Every row gives one point. A path goes straight from each point to the next, and from the last back to the first. The post is the endless flat space through its rows: a point in 2 columns, a line in 3, a plane in 4, and so on, so that a path can go around it. Count how often the path circles the post. Going back the other way cancels.

Post (2 x 3):
[[-33 -18 -25]
 [ 27   4  27]]
Path:
[[-18  26 -53]
 [-17  19  18]
 [-45  -3  48]
 [-38 -49  25]
 [ 23 -41 -16]
 [ 16 -45 -63]
 [ 19 -23  20]
 [-18 -28  52]
 [-80  -5 -18]
 [  0  49  30]
 [ 37  50 -11]
 [ 28 -10 -11]
 [ 23 -71  10]
 [-24 -53  25]
 [-23  35  68]
 [-45  32  12]
 [  0  -4  43]
 [  9 -19  16]
 [ 30 -44 -35]
 [ -8  -8 -42]
 [-13  23 -22]
 [-50   5  -9]
 [-28   5  63]
 [-15 -51  12]
 [ 20 -55 -29]
 [ 36  -1  -5]]
Times around: 1

Post:
[[-51  23 -58  49 -84 -21  96  29  -6]
 [-42   8  80  18  27 -21   7  29  -5]
 [-35 -12  25  15  46  -5   4   4  10]
 [-24 -27  55  67  -5  88 -28 -43 -46]
 [  7  -9  12   9  -4  17 -45  24 -48]
 [ -1 -16  32 -16  15   5   5   4 -55]
 [-52  -3  32  26 -35 -31  37 -18  49]
 [ -8  10  63  38  45 -38  -9 -21  -7]]
Path (22 x 9):
[[-76  -7  29  19 -36  -1 -31   6  13]
 [-28 -41  13 -13 -18  -5 -51  45 -19]
 [-14 -34  23  32  13 -18  27  -9  14]
 [-37 -51  98  46 -28  10  76 -10 -36]
 [-41 -27  11 -17 -34 -15 -16  41 -32]
 [ -5 -29  42  46 -18   1 -40  -6 -28]
 [-10 -13  72  81 -38 -31  47   1   9]
 [ 12  -6  77 -13  13  32   6  39  -8]
 [  1  48   5  51 -44  -6  -9  19 -12]
 [ 17  17  23  74 -10 -20   3  -3  19]
 [ -8   2  27  47 -38  -8  44   4  -9]
 [-17   0  15  33  -1  22  40  -9  -6]
 [-32  48 -11   5   2 -22  55  17 -20]
 [-27  12  24  32  10  24 -21  23 -56]
 [-29 -21  -2  48   9  -5 -42 -20 -24]
 [-42 -34  17  11   2 -31  14  57 -14]
 [-27 -16  10  42  61 -12 -40 -27 -16]
 [-33 -33  52  50 -23 -19   6   5 -50]
 [-23 -21  52   3  30  -1  37  47 -31]
 [-42   5  39  59  -6  28  20  41  11]
 [-36  -1  30   7  19  25 -13  50  -5]
 [-87   9  35   6  11  34  -5 -31  28]]
Times around: 2
